Each row of a before or after table is a point. One or more steps were done to the points. Then noise was added and the rows were shuffled. The steps act on columns, c1 being the first. What was done? A step turns or swaps two columns, mirrors them in a line or flattens them onto one, adds a multiple of one to another, or multiplies or shifts one. Angles are multiples of 10 degrees, from the lower column toward the higher: turns from -170 to 170, lines from 10 to 170 but not 90. Use the fewest steps. Two steps may share a column if one is a turn and the other turns, adds or multiplies; they go together, in the order done. Otherwise the lowest column goes first.

Before (10 x 3):
0.19, -0.12, 0.04
0.13, 0.17, 0.31
-0.19, -0.60, 0.02
0.45, -0.13, -0.44
0.06, -0.73, 0.44
-0.27, 0.01, -0.18
0.12, 0.13, -0.15
-0.05, -0.54, 0.20
-0.40, 0.17, 0.55
-0.30, -0.49, -0.16
After, 10 rows:
-0.27, -0.02, -0.30
0.33, 0.16, -0.23
-1.04, -0.68, 0.73
-0.87, -0.52, 0.28
0.37, 0.15, 0.51
-1.08, -0.51, -0.23
-0.13, 0.19, 0.89
0.27, -0.16, -0.68
-1.11, -0.58, 0.05
0.00, -0.13, 0.08
Steps: add 1.5 times c2 to c1; multiply c3 by 1.6

Before:
-0.66, -0.43, -0.30, -0.37, -0.17, 0.67
1.03, 0.27, -0.19, -0.09, -0.10, 0.52
-0.42, -0.45, 0.24, -0.33, 0.03, 0.69
-0.69, -0.37, -0.34, -0.25, -0.14, 0.44
-0.52, 0.31, -0.30, -0.49, -0.26, 0.35
0.24, -0.14, -0.27, -0.48, -0.37, -0.52
0.28, -0.45, -0.31, 0.66, -0.29, -0.63
-0.58, 0.43, -0.04, -0.42, 0.05, 0.30
-0.61, -0.23, -0.23, -0.43, -1.06, 0.15
-0.55, 0.58, 0.11, 0.50, 0.01, -0.36
After (10 x 6):
0.06, -0.39, 0.84, 0.14, -0.15, 0.70
-0.54, -0.14, 0.15, 0.03, -0.35, -0.53
0.76, 0.60, 0.07, 0.19, -0.02, -0.37
0.11, -0.50, -0.49, 0.61, -0.27, -0.60
0.15, -0.43, 0.44, -0.38, 0.00, 0.67
0.00, -0.23, 0.78, -0.02, -1.02, 0.16
-0.11, 0.32, 0.73, -0.08, -0.28, 0.38
0.16, -0.39, 0.83, 0.17, -0.11, 0.46
-0.81, 0.27, -0.67, 0.11, -0.13, 0.50
0.08, 0.37, 0.73, -0.15, 0.07, 0.33
Steps: turn c3 and c4 by -60 degrees; turn c1 and c3 by -130 degrees

Before, 9 rows:
-0.27, -0.61, 0.28, 0.66, -0.20, 0.05, -0.27, -0.10, -0.27, -0.40, -0.68
0.42, 0.62, 0.29, 0.38, -0.33, -0.71, 0.40, 0.04, 0.06, 0.40, 0.18
0.18, 0.59, 0.17, 0.28, 0.48, -0.75, 0.69, 0.23, 0.31, -0.46, 0.29
-0.10, -0.12, -0.48, -0.23, -0.63, -0.22, 0.02, -0.55, -0.99, -0.59, 0.57
0.66, -0.56, -0.19, -0.47, 0.04, -0.17, -0.36, 0.26, -0.32, -0.54, -0.03
0.27, -0.65, -0.39, -0.09, 0.46, -0.94, 0.06, -1.03, 0.20, 0.43, -0.46
0.16, 0.32, 0.22, -0.13, 0.67, 0.17, 0.59, 0.05, -0.09, -0.13, -0.50
-0.26, -0.07, 0.49, -0.49, 0.27, -0.51, -0.14, -0.46, -0.71, 0.02, -0.20
-0.23, -0.55, 0.36, -0.62, 0.13, 0.07, -0.43, -0.96, -0.19, -0.11, -0.32
After, 9 rows:
0.62, -0.50, 0.04, 0.53, 0.05, -0.16, -0.31, 0.49, -0.34, -0.53, -0.01
0.28, -0.65, 0.34, 0.16, 0.48, -1.00, 0.11, -0.85, 0.19, 0.46, -0.49
0.43, 0.67, -0.18, -0.51, -0.29, -0.80, 0.45, 0.26, 0.08, 0.44, 0.18
-0.28, -0.02, -0.59, 0.31, 0.27, -0.50, -0.11, -0.22, -0.72, -0.01, -0.17
-0.13, -0.10, 0.43, 0.39, -0.60, -0.19, 0.03, -0.37, -0.98, -0.59, 0.62
0.21, 0.59, -0.08, -0.31, 0.54, -0.74, 0.70, 0.43, 0.33, -0.44, 0.30
-0.27, -0.56, 0.01, -0.75, -0.20, 0.04, -0.25, 0.10, -0.25, -0.37, -0.63
0.20, 0.32, -0.25, 0.01, 0.70, 0.20, 0.58, 0.23, -0.07, -0.13, -0.55
-0.26, -0.54, -0.56, 0.44, 0.13, 0.11, -0.41, -0.77, -0.19, -0.09, -0.28
Steps: turn c3 and c4 by -160 degrees; shift c8 by 0.20

Before:
-0.38, 0.48, 0.18, 0.81, 0.09, -0.03, 0.78, -0.11, -0.09, -0.56, 0.21, -0.33, 0.36, 0.96
-0.23, -0.33, 0.06, 0.12, 0.87, 0.35, -0.54, 0.24, -0.29, -0.30, 0.61, -0.20, 0.28, -1.21
0.17, -0.57, -0.23, -0.80, 0.56, -0.49, 0.06, -0.65, 0.69, -0.10, 0.43, -0.20, 0.38, -0.72
-0.47, -0.39, -0.27, 0.33, 0.45, 0.02, 0.48, -0.34, -0.21, 0.30, 0.38, 0.20, -0.34, 0.19
0.25, -0.43, -0.15, 0.47, 0.50, -0.88, -0.17, -0.29, 0.56, -0.63, 0.32, -0.12, 0.52, -0.45
0.22, -0.46, 0.16, 0.31, -0.31, -0.08, 0.28, 0.22, 0.08, -0.50, -0.72, -1.05, 0.23, -0.11
-0.05, 0.04, -0.06, -0.57, -0.15, -0.33, 0.27, -0.36, -0.78, 0.32, 0.19, 0.17, -0.73, -0.38
-0.06, -0.10, 0.13, 0.19, 0.75, 0.05, 0.63, 0.13, -0.43, -0.18, 0.03, 0.11, 0.46, 0.45
-0.43, 0.34, 0.11, 0.42, 0.57, -0.09, 0.52, 0.42, 0.32, 0.32, 0.11, 0.52, 0.64, 0.37
-0.32, 0.08, -0.48, 0.28, 0.51, -0.50, 0.98, 0.19, 0.02, -1.02, 0.08, -0.46, 0.08, -0.30
After:
-0.06, -0.11, 0.13, -0.64, 0.67, 0.04, 0.09, 0.13, -0.43, -0.17, 0.03, -0.31, 0.50, 0.45
-0.43, 0.35, 0.11, -0.58, 0.35, -0.08, 0.32, 0.40, 0.32, 0.31, 0.10, -0.36, 0.87, 0.38
-0.23, -0.36, 0.07, 0.51, 0.89, 0.34, 0.20, 0.23, -0.31, -0.29, 0.61, -0.20, 0.21, -1.20
-0.07, 0.01, -0.05, -0.16, -0.19, -0.32, -0.61, -0.35, -0.79, 0.33, 0.19, 0.72, -0.15, -0.37
-0.32, 0.09, -0.47, -1.00, 0.64, -0.51, 0.10, 0.19, 0.02, -1.01, 0.08, -0.16, -0.22, -0.28
0.21, -0.47, 0.15, -0.33, 0.05, -0.07, 0.26, 0.22, 0.07, -0.50, -0.72, -0.58, -0.96, -0.10
-0.47, -0.39, -0.28, -0.51, 0.36, 0.02, 0.24, -0.34, -0.21, 0.31, 0.38, 0.44, 0.19, 0.20
0.26, -0.44, -0.14, 0.09, 0.50, -0.89, 0.49, -0.30, 0.57, -0.64, 0.32, -0.47, 0.23, -0.45
-0.39, 0.47, 0.19, -0.92, 0.19, -0.04, 0.68, -0.11, -0.09, -0.55, 0.21, -0.43, -0.13, 0.96
0.18, -0.56, -0.22, 0.08, 0.58, -0.50, -0.79, -0.65, 0.69, -0.09, 0.44, -0.35, 0.14, -0.71
Steps: turn c4 and c7 by 100 degrees; turn c5 and c12 by 20 degrees; turn c12 and c13 by 70 degrees

Before, 8 rows:
-0.24, -0.05, 0.81, -0.30, 0.13, 0.15, -0.26, 0.26, -0.43, 0.41, -0.45, 0.09, -0.01, -0.42, 0.18, -0.16, 0.15, 0.55, -0.54, -0.97, -0.47, 0.87, -0.45, 0.25
-0.17, -0.22, -0.38, 0.95, 0.46, 0.05, -0.37, 0.41, 0.32, -0.15, 0.16, 0.26, -0.26, 0.50, -0.04, 0.26, 0.27, -0.67, -0.55, 0.16, -0.31, -0.31, -0.59, 0.00
0.13, -0.04, -0.45, 0.10, -0.13, 0.13, 0.30, -0.65, -0.44, -0.12, -0.65, 0.23, 0.17, 0.24, -0.85, 0.28, 0.30, 0.27, -0.69, 0.29, -0.52, 0.66, -0.07, 0.02
-0.08, 0.03, 0.20, 0.35, 0.06, -0.29, 1.00, 0.29, -0.79, -0.02, -0.36, -1.12, 0.29, 0.55, 0.00, -0.60, 0.12, 0.28, -0.55, -0.73, -0.68, -0.08, 0.13, -0.80
1.54, -0.41, 0.39, 0.05, -0.36, -0.39, 0.02, 0.01, -0.35, -0.46, -0.01, -0.06, 1.19, 0.04, -0.16, -0.33, -0.27, -0.05, -0.23, -0.13, -0.07, -0.12, 0.26, -0.49
-0.10, -0.82, -0.31, 0.17, 0.28, 0.12, 0.36, -0.22, -0.26, -0.04, -0.02, 0.16, 0.62, -0.12, 0.45, -0.13, 0.22, 0.12, -0.24, -0.25, 0.40, 0.16, -0.21, -0.10
0.30, 0.36, -0.23, 0.36, 1.10, 0.26, 0.51, -0.28, -0.50, -0.18, 0.26, -0.05, 0.43, -0.08, -0.21, 0.85, 0.09, -0.50, 0.63, -0.29, 0.67, 0.72, -0.20, -0.13
-0.01, -0.23, 0.09, 0.46, 0.58, 0.61, 1.37, 0.35, -0.20, -0.64, -0.70, 0.50, -0.40, -0.59, 0.43, 0.24, 0.21, 0.36, -0.39, -0.50, 0.39, -0.16, 0.03, -0.11
After, 8 rows:
1.55, -0.41, 0.40, 0.04, -0.40, -0.38, 0.02, 0.00, -0.38, -0.45, -0.01, -0.46, 1.19, 0.05, -0.12, -0.31, -0.27, -0.02, -0.23, -0.12, -0.03, -0.07, 0.28, -0.49
0.12, -0.05, -0.45, 0.11, -0.13, 0.12, 0.27, -0.69, -0.43, -0.10, -0.65, -0.17, 0.15, 0.23, -0.85, 0.28, 0.25, 0.25, -0.70, 0.26, -0.48, 0.67, -0.05, 0.05
-0.10, -0.86, -0.32, 0.16, 0.27, 0.10, 0.35, -0.24, -0.27, -0.05, -0.04, -0.24, 0.64, -0.15, 0.46, -0.14, 0.21, 0.07, -0.24, -0.26, 0.40, 0.17, -0.21, -0.06
-0.01, -0.25, 0.10, 0.45, 0.61, 0.59, 1.37, 0.39, -0.21, -0.60, -0.66, 0.10, -0.38, -0.58, 0.45, 0.27, 0.23, 0.39, -0.43, -0.48, 0.40, -0.17, 0.01, -0.13
-0.20, -0.21, -0.36, 0.93, 0.46, 0.06, -0.37, 0.40, 0.38, -0.16, 0.14, -0.12, -0.24, 0.54, -0.05, 0.27, 0.34, -0.70, -0.53, 0.13, -0.30, -0.32, -0.60, 0.03
0.29, 0.35, -0.24, 0.35, 1.14, 0.24, 0.50, -0.30, -0.49, -0.17, 0.25, -0.48, 0.41, -0.09, -0.23, 0.85, 0.08, -0.45, 0.63, -0.31, 0.63, 0.74, -0.27, -0.10
-0.22, -0.08, 0.81, -0.28, 0.15, 0.14, -0.22, 0.27, -0.45, 0.40, -0.45, -0.30, -0.03, -0.41, 0.13, -0.16, 0.13, 0.59, -0.54, -0.93, -0.46, 0.89, -0.44, 0.24
-0.09, 0.04, 0.21, 0.34, 0.01, -0.27, 1.02, 0.28, -0.78, -0.01, -0.35, -1.57, 0.27, 0.56, 0.02, -0.62, 0.12, 0.31, -0.54, -0.72, -0.67, -0.10, 0.12, -0.80
Steps: shift c12 by -0.40
